Rows are points. Each copy is the shape, with its points in the same order, turned, moved and blurred by noise. Say if it was mirrored as well.

Shape (6 x 2)
[[ 18 -10]
 [  1  14]
 [-14  49]
 [-40 -54]
 [ 39 -69]
 [  4  -1]]
Copy 1 (6 x 2)
[[-24 -34]
 [ -1 -15]
 [ 38   3]
 [-70  22]
 [-82 -66]
 [-11 -24]]
Copy 1 is: only turned
Copy 2 (6 x 2)
[[ -4 -30]
 [ 15 -11]
 [ 44  10]
 [-58  14]
 [-57 -64]
 [  1 -18]]
Copy 2 is: only turned
Copy 3 (6 x 2)
[[-12 -30]
 [ -9  -2]
 [-16  36]
 [ 62 -45]
 [  0 -87]
 [ -3 -20]]
Copy 3 is: mirrored

Shape (9 x 3)
[[ 43 -45 -46]
 [ 14 -56  68]
 [ 51 -30 -31]
 [ -8  26  23]
 [-49  32 -30]
 [ 41 -15 -17]
 [-45  20  -4]
 [-11 -75  51]
 [-22  -2  10]]
Copy 1 (9 x 3)
[[-37 -21 -66]
 [-48   8  49]
 [-30   3 -62]
 [ 28  25  11]
 [ 70 -20 -20]
 [-20  16 -46]
 [ 57 -18   8]
 [-45 -27  46]
 [ 23  -9   4]]
Copy 1 is: mirrored
Copy 2 (9 x 3)
[[-77  10 -32]
 [ 19 -54 -48]
 [-54  17 -38]
 [ 25  14  17]
 [ -9  24  77]
 [-34  23 -30]
 [  4   3  58]
 [ -5 -78 -24]
 [ -2 -11  22]]
Copy 2 is: only turned

Shape (9 x 6)
[[  38   -9   14   10  -91   21]
 [  48   -5   29  -19   75  -23]
 [  29   -9   26   -5   31   37]
 [  18  -26   -6   17   -4   -3]
 [  25   70   23   36   72  -20]
 [ -13  -29   18    5   75   26]
 [  14  -28   34   -5  -21  -15]
 [  -1   30 -105   24  -18   32]
 [ -21  -18  -14  -71  -36  -12]]
Copy 1 (9 x 6)
[[-15 -11  34  -3 -50  45]
 [ 66  44 -10   8  33 -59]
 [ 40   5  14 -30  31 -41]
 [ -5  -1 -15  30  -4 -25]
 [ 66  39 -62 -16  64   3]
 [ 16   1 -16   0  67 -67]
 [  8  17  38  42   9   3]
 [-66  -2 -84 -49 -18   0]
 [-59  72  30  12  -5 -23]]
Copy 1 is: only turned
Copy 2 (9 x 6)
[[ 66 -49  46 -62  -2  -8]
 [-45  24 -37 -38  66 -46]
 [-34 -23  -3 -23  40  -3]
 [  6  14   7 -30  20   6]
 [-25   2  -7  45  74 -79]
 [-71  15 -10  -6  36   6]
 [  2   9  23 -56   1 -32]
 [ 48 -18 -42  58  -9  35]
 [-15 -15 -26 -60 -67 -18]]
Copy 2 is: mirrored

Shape (12 x 9)
[[-41  -7  21  14  -3  -5  10  53 -14]
 [ 78 -55  12  68   7  37   0 -25  -9]
 [ 43 -28  13 -37  57  11  49 -74 -29]
 [ 33  -9 -23  11 -32  38  28   3 -18]
 [ 31  34 -12  22   8  28  87   2   2]
 [ 47 -18  -8 -48  40  23  36  -1   1]
 [ 32  44   7 -75 -30  35 -63 -41   8]
 [ 26  16  55 -20 -47 -14  15  18 -27]
 [ 22  12  56 -12 -20  48  19  21 -50]
 [ 51 -17  34 -14  47  35  47 -40  10]
 [ 31  22  36  24  20 -35 -72  37 -70]
 [-55   2 -19  20   0  16   5  44 -17]]
Copy 1 (12 x 9)
[[-30 -27 -18  -4 -27 -53  29  45  -5]
 [  2 -59  20 -36  -2  52   8   0 -93]
 [  4   9   9 -91  33   6  11 -67 -19]
 [ 27 -29 -47 -23  -1  15   1  17 -37]
 [ 53 -30 -48 -31  18 -51  15 -15 -64]
 [ 22   1  -8 -43  45   9  45 -12  -6]
 [ 11 108 -26 -11 -10  43 -11  23 -22]
 [ 12  16 -12 -72 -33 -30   8  72 -30]
 [-14   9 -50 -71 -28 -10  41  41 -51]
 [ 25   5  14 -62  13   6  51 -44 -45]
 [-85  18  17 -28  27 -19 -15  87 -65]
 [-39 -31 -46  24 -15 -48  10  26  -6]]
Copy 1 is: only turned
Copy 2 (12 x 9)
[[-22 -17  -3  21 -12   1 -37  22 -34]
 [ 10 -69  64  27 -14 -47 -25 -47  66]
 [ 83 -16   9  59  52   4 -15 -76  41]
 [ 40 -59  15   1 -25  12 -19  -2  44]
 [ 66 -31  50  31  17  16 -22  45  39]
 [ 80 -14   4  10  27 -16 -48 -31  27]
 [ 43  -1  15 -73  -5  42  22 -80   4]
 [ 47 -50  24   7 -31   0  11 -11 -59]
 [ 40 -65  34  10 -22  35 -39 -28 -27]
 [ 68 -40  45  25  55  -6 -26 -45  27]
 [ -5  20  59  26 -86 -21 -29 -60 -38]
 [-27  -4  -4   7 -23  20 -46  26  -1]]
Copy 2 is: only turned
Copy 3 (12 x 9)
[[ -1  10 -25  16  13  17  -5  22 -66]
 [ 25 -63  69  88  38   8  14  17   9]
 [-22 -11 111 -25  43  14  37 -16  14]
 [-14 -29  17  49  -1  49  20 -21   4]
 [-28  28  16  49  57  69  42  -4  11]
 [-10  -5  56  -5   3  27  70   9   8]
 [ -3 -17  33 -29 -72  41 -26  18  75]
 [-57  23  26  39 -28  19 -27  26 -11]
 [-52 -20  31  25   1  66 -19  42 -23]
 [-18  -9  81   6  54  16  43  34  26]
 [ 51  15  64  41 -50  43 -58  38 -62]
 [ 26  -1 -37   5  15  42  -1  -3 -51]]
Copy 3 is: only turned

Shape (15 x 12)
[[ -23  -12    3   38   -7   47   15  -27   -6   52   -4   -7]
 [  -6   21   74   57   26   28  -16  -21   -7   76  -30  -31]
 [ -36   31  -79   28   62  -53    2   27  -63  -26  -16    5]
 [ -12  -31   39  -59   15  -35   25   29  -41   36  -38   36]
 [ -54   15   32  -18   29   24   18   67    6   27  -34   46]
 [ -10   -4   28    4  -32  -20   28   24   10   28  -82    8]
 [  54   13 -105   32   29   -5  -24   12  -11  -44    0   -4]
 [ -11  -32  -79   28    8  -25    1  -24  -52  -45   20    5]
 [   4  -31   70    8   35   -8   56   50  -31   33   -4   11]
 [ -25   -1  -76   28   65  -36   55    3  -14  -80   -7  -16]
 [   3   24   78  -58    1   25   31   -5  -35   14  -53   32]
 [ -22  -25   15  -14   13   22   -6   45  -54  -15  -45  -31]
 [ -17   22   62  -25  -38  -26    2   48  -42  -28   -2   28]
 [ -11  -18  -76  -23   39  -53    3  -14   15  -36   32  -50]
 [ -15  -53   55   64   36   22  -50  -53   14   19  -34   24]]
Copy 1 (15 x 12)
[[-18  25 -28  21  -2  51 -17   1  68  24  35  -7]
 [-25  97   1  17   5  81  17  12  66  20  21 -46]
 [ 17 -16 -15  38  53 -56  52  65   7  65 -38  -9]
 [-58  11 -11   5  59  57 -14  52   2 -14 -62  26]
 [-48  24 -17  59  73  18  32   1  34 -47 -14  22]
 [-24  20 -14  35  33  63 -18 -36   6   4 -59 -20]
 [ 61 -48  27 -15  56 -55   8   1  14  50  27 -33]
 [ 38 -49 -12  16   6 -28 -15  55  -2  65  15   7]
 [ -7  18   0   9  36  94  35  50  39 -26 -28  29]
 [ 87 -23 -20  33  11 -61  18  49  11  16 -33   8]
 [-59  19 -51 -11  51  67  -2  35  -2 -75 -25 -39]
 [-38 -22  27  33  -1  21  18  43  28 -25 -22 -31]
 [-51   0 -11   4  36  57  50  25 -66 -25 -20   2]
 [ 31   9  26 -26  -3 -70 -15  33  -1  37  -7  42]
 [ 14  69  20  62  27  74 -54  42  20  22  60 -36]]
Copy 1 is: mirrored
Copy 2 (15 x 12)
[[ 34 -50 -12  -6 -17  10  -7  -1  -9  46  -3  32]
 [ 51  -1 -14  -7 -40  48  -4  48   9  -2  18  74]
 [-51   8  50  70  66 -21 -70  22 -28   9 -34   5]
 [-49 -26  55  18 -20  16  69  25  30  -3 -44   6]
 [-63   7  52  -7 -30  20  21  16  21  72  -4  40]
 [ -6   4   3 -12 -34 -21  20  32  55  28 -61  20]
 [-32   4  -1   1  67 -52 -79 -38 -19 -23   1 -35]
 [ 11 -36  32  63  52 -47 -39 -39 -26   5 -29 -30]
 [ -9 -15  47  13 -33   8  53  66  16  19  29 -10]
 [-24   7  26  74  82 -15 -63   5  13  49 -11 -69]
 [  6  -2  68 -44 -10  59  57  10  46  16 -38  15]
 [-20 -39  70  15 -30   7 -35   5  49   3 -13   1]
 [ -6  35 104   3 -53  -6  27  -7   4   9 -39  -9]
 [-36  -6 -23  81  25   9 -47 -40 -19   0 -23 -74]
 [ 57  -6 -19  42  -8  -6  24 -31  54   4  39  78]]
Copy 2 is: mirrored

Shape (18 x 12)
[[  21   -4  -11  -21    8   16  -12   19   13   39  -19   29]
 [  -7  -11   14   29   34   31   19    6    6   13   -2   47]
 [  38   25  -22   27  -31  -11  -28  -10  -14   37  -19  -85]
 [ -11  -32  -35  -16  -21  -11   16   20   22  -17   10   31]
 [ -25  -17  -19  -46  -42   16  -20    5   -2   38   26   28]
 [  -3   12  -24  -47   34  -37    4  -35   10   20   24   49]
 [  -1   99   20  -27   18    5  -19    6  -19  -30    7  -26]
 [ -16    6   34  -40   30  -29  -27   -6    7   25   23   23]
 [ -18  -34  -31   43   30  -24    7   -5  -44    0   18   32]
 [ -20   89   -4  -12   27  -34   43  -13  -55  -13  -53  -11]
 [  -3   -9   10  -40  -34   88  -10  -31    1   -2   21   18]
 [  24  -29  -11  -45   16  -28   59   24  -20   28  -30   21]
 [  37   26   24  -40  -17  -30  -30    9    2   26   16   53]
 [  41  -22  -33  -43 -120  -30   -5    1   18   31  -32   29]
 [ -27  -25   13   -9   20  -16   14   -4   11   21  -20   26]
 [ -12  121    0    7   35    7   11   -3   17   -2   28   41]
 [ -19   16   24  -43  -43   67   23   19   -8   26   20   17]
 [   2  -16  -29  -42   28  -35  -36   13    2   33  -28   43]]
Copy 1 (18 x 12)
[[ 26 -17  34 -12  34   3  29  29 -20  38 -34 -13]
 [ -3 -16  22  -7  21 -30  20  50 -10  17  31   7]
 [-39  20  34 -22 -25  38  -1 -51  -2 -21 -52 -41]
 [ 32  -2  -6 -36  28 -26  67   4 -39 -13  -4   6]
 [ 32 -59  36 -21  59 -13  49 -17 -22  -9 -29  14]
 [ 52 -25   8  -4  17  20  26 -12 -89  28  17  17]
 [ 16  24  31  25 -17 -16 -53 -31 -32  -8 -43  57]
 [ 42 -33   6  -7  22  17   0 -26 -19  47  11  25]
 [ 33   4  41 -11 -10   4  48  20 -14 -28  65  -7]
 [ 52  21  15  -6 -26  -2 -83   9 -47 -47  -3   4]
 [-20 -71  13  47  41 -52  45   5 -16  -3 -42   7]
 [ 62  14   9  -3  54 -11   7  15 -37  15  10 -61]
 [ 53 -23  46 -17  16 -26  16 -35 -32  58 -31  11]
 [ 46 -44   9 -67  12 -44  61 -48 -45   1 -82 -67]
 [ 35 -26  -8 -24  25   6  16  17 -10  11  21  -4]
 [  2   7  44 -20  -4 -30 -48  14 -81  18 -10  89]
 [  1 -45  34   5  80 -62   6  -3 -11  -8 -35  10]
 [ 77 -12  22 -15  17  41  34  12 -29  33 -15  -8]]
Copy 1 is: only turned
Copy 2 (18 x 12)
[[-21  13  41  18 -13 -26  27  15  -5  -5  22  -9]
 [ -7  22  -5  -2 -24  32  36  25 -27   8  37 -18]
 [-20 -14  20 -25 -20 -20  11 -47  39 -18 -75  28]
 [-21 -18   7  23  15  -5  -2 -23  -3 -24  64 -26]
 [-16 -17  55  30  22 -11 -20  14 -32 -52  20  -4]
 [-33 -21 -26  24 -24 -59 -13  35 -40 -22  43   7]
 [-16  26 -20  69 -30  -3 -21 -32 -23  29 -37  50]
 [  0   4 -20  53  -6 -36   2  23 -46 -26  -8 -18]
 [ 31 -41 -17 -27 -43   6  12  -9 -24 -18  42 -19]
 [  5  59 -39   5 -48 -29 -16 -57 -23   2  12  79]
 [-20  -8  32  25  64  43 -10  44 -22  -4   6  30]
 [ -3  31  12 -26  14 -71   4 -22 -31   8  53 -19]
 [-36 -15  18  53  -1 -53  34  -8 -68 -11  -1   7]
 [-58 -31  68   5  68 -55  38 -53 -16 -67  30  26]
 [  0  29 -17   3  -5 -15  19  11 -20 -39  31 -19]
 [-69  19 -31  62 -71  24  -5  -6 -49  21  11  44]
 [-26  38  53  22  39  33 -24   9 -53 -13   3  11]
 [  5  -8  23  41 -28 -72  26  16  -9 -25  35  -7]]
Copy 2 is: only turned

Shape (17 x 12)
[[  5 -12  -8   4  58 -21 -19   6  69 -52 -44  -1]
 [ -1   1  13 -37 -32  36  21  19  16 -38  49 -26]
 [  9  20   5  -4 -43  10 -31  41 -12 -11  15  11]
 [  0  74  24 -19  18 -29  21 -50  15  -6   8  -6]
 [ 17  -8   8 -36 -14 -51 -79  44  72 -43  -3 -70]
 [ -7 -19  75 -49 -44  22  32  52  21  18  23   3]
 [  8 -20   8   6 -16 -25  28   7  15  26 -33 -81]
 [  2   8 -10 -16  13 -60 -39  36 -24 -31 -15  54]
 [ -6  -6 -67 -15  41 -10   7  36  33 -35  10 -65]
 [ 13 -23 -21  19   7  -5 -16  22  48 -26  17  50]
 [-31  48 -48 -24  -9 -34   0 -19   0  19  17  13]
 [-59   0  27  13  11 -13   1  55   1 -11 -17  -4]
 [ -9   7  31   5 -21 -71 -16  23  50 -48  -5 -11]
 [ 27  26  12  -4  30  -9   5  35  45 -32  47  -5]
 [ 70 -30 -21 -11   2 -51  15 -26  32 -56 -22   2]
 [ 30 -14  13  -6  -8 -49 -13  19  15  -9   4  97]
 [ -4 -34  36 -17  -4 -63 -54 -16 -67   1  41  68]]
Copy 1 (17 x 12)
[[ -4  -6  44  13  35  23  46  23 -82  41  27  32]
 [-55 -21  14   3 -67  27 -10  -7  -7  12  -1 -43]
 [-20   6   5  -9 -27  13  34  16  10  16 -50  -2]
 [-25  13 -27  15 -25 -36  21 -37 -72 -28  26  35]
 [-92  -3  97   3  -3  41  23  18 -74  23 -50  24]
 [-18 -26  39  24 -48 -17 -60  42  25 -14 -10 -17]
 [-22  80  40  34  -6  37 -26  -9 -39  14  20   3]
 [-44   2  -4  16  25 -17  64  34   5  27 -13  56]
 [-42  24  10  24 -14  99  56  31 -62  14  28   4]
 [-11 -24  -8 -31  17  24  11  39 -25  58  -3  41]
 [-29  32 -27 -17 -20  31  45 -11  -6 -37  38  65]
 [ 29  -9  40  60 -11  27  26  17   5   5  -5  29]
 [-25  11  52  22 -36  -2  14  -1 -47  48 -16  53]
 [-29 -20 -16  19 -34  27  25  38 -70  21 -21   6]
 [-58  44   2  -6  16 -16  26   6 -63  91  32   4]
 [-28 -15 -24 -19  16 -44   8  42   7  49 -12  69]
 [-65 -21 -31  20  48 -34  13 -31  61  26 -32  60]]
Copy 1 is: mirrored
Copy 2 (17 x 12)
[[-15 -56 -28   2 -47 -18 -42 -12  11 -52 -37 -38]
 [-37  13   0 -32  25 -27  -9  63 -21   3  20  -5]
 [ -8  27 -28  -1   0  -6  20  12 -32  30 -15   5]
 [ 56  -9   5 -20  51  21 -43  -1  16 -21   9 -25]
 [ 14 -11   3  28 -50 -38 -47  73 -45 -19 -85   2]
 [-53  60  45 -41  23 -36   7  33  12  33 -22 -32]
 [-28  -3  62  36  -3  34   2  33  24 -38 -34  12]
 [ 25 -28 -41 -38 -22  21  34 -17 -27  16 -63 -36]
 [-40 -28 -27   5 -27  33 -20  67 -32 -76 -14 -25]
 [-30 -22 -35 -13 -58   4 -19  -7 -13  29   2 -49]
 [ 48  18 -19 -41  -9  67  -8  17 -12 -19   8  -9]
 [-49  13  11 -33   2  17  -2 -31 -34 -27 -47 -13]
 [ -2 -28  10 -17 -11   2 -54   9 -17  20 -65   2]
 [-21 -10 -27   4  18  -2 -45  34 -27   3  -9 -65]
 [  6 -94 -14   9 -27   4  -9  45  43  12 -18 -25]
 [ 12 -23 -28 -38 -36  12  10 -19  13  72 -32 -65]
 [ 56 -35  32 -59 -17   6  64 -25 -54  62 -17 -47]]
Copy 2 is: mirrored
Copy 3 (17 x 12)
[[ 34  28  36  40 -18 -10 -48  -4 -10  -5  65  46]
 [-49  47  28 -12  31  65 -16  16  -4   0  -7  -2]
 [-42   5   3  22  33  27  14  54 -32  13  -1  36]
 [ -5  56 -28  -2   6 -39  -3 -30   3  21 -27  -3]
 [ 39  65  26  46  -6  37 -75  89 -57  34  27  11]
 [-25  54 -12  35  43  97  11  30  48   5 -31  36]
 [ 50  44 -18  40  -3  56  32  14 -30 -22  14 -29]
 [  7 -37  10  55  44 -26 -36  30 -29   3 -14  63]
 [ 12  40  29  17  36  14 -47  18 -47 -45  64 -34]
 [-29 -19  29  47  25  18 -27   1  -3  32  58  39]
 [ -6  -9 -37  -7  55 -34 -13  17  -7  17   7 -20]
 [ 31  30  33  28  68  11  26  30  11 -10  16  43]
 [ 47  38  16  29  27  25 -29  13 -38  57   4  44]
 [-40  65  24  49  35  12 -36  -9 -20  15  22  20]
 [ 12 -11   4  43 -40  33 -57 -44 -50   9  10  12]
 [-20 -44 -10  77  27  12 -29  -9   6  45  -5  70]
 [-13 -63  36  76  36 -15  -4  29  12  44 -83  19]]
Copy 3 is: only turned
Copy 4 (17 x 12)
[[ 35 -31 -36  20  15  39 -38 -75  70 -11 -22 -17]
 [-32 -39  -7 -22  -5 -20  26 -18 -19  28   9 -44]
 [-27  13   5  -9 -20  31  -1  -8 -16  34  12  10]
 [ 80   0 -19  -4 -24  -7 -11  27  12 -12  -6 -48]
 [ -7 -43   9  40 -34  64 -56 -59   8  82 -39 -49]
 [-31  -1  44 -41 -29 -72  -5 -28   8  37   6  -7]
 [ -1 -38  49  36  26 -14 -51 -14  -5 -21 -44 -46]
 [ 38  61   8  28  -5  68   8 -50  18  13  24  23]
 [ 13 -68  -6 -14  54  66 -15 -47 -10   7  -3 -59]
 [-18  15 -19  -7  33  33 -14 -37  72  23  27 -14]
 [ 57   9  26  -7  21  52  19  42  14  12   4 -30]
 [  4  -6  44 -45 -14  33 -13 -50  23 -24 -16  19]
 [  9   9  15  27 -54  34 -26 -55  38   0 -17 -55]
 [  7   3 -44 -37   4  13 -31 -37   9  16  18 -68]
 [ 31  15 -38  90  21  10 -11 -58  37   8   4 -52]
 [  4  85  13  14  10   4   0 -34  64  32  38   3]
 [ 23 121   3   9   3  12  47 -27  18  39 -41  20]]
Copy 4 is: mirrored
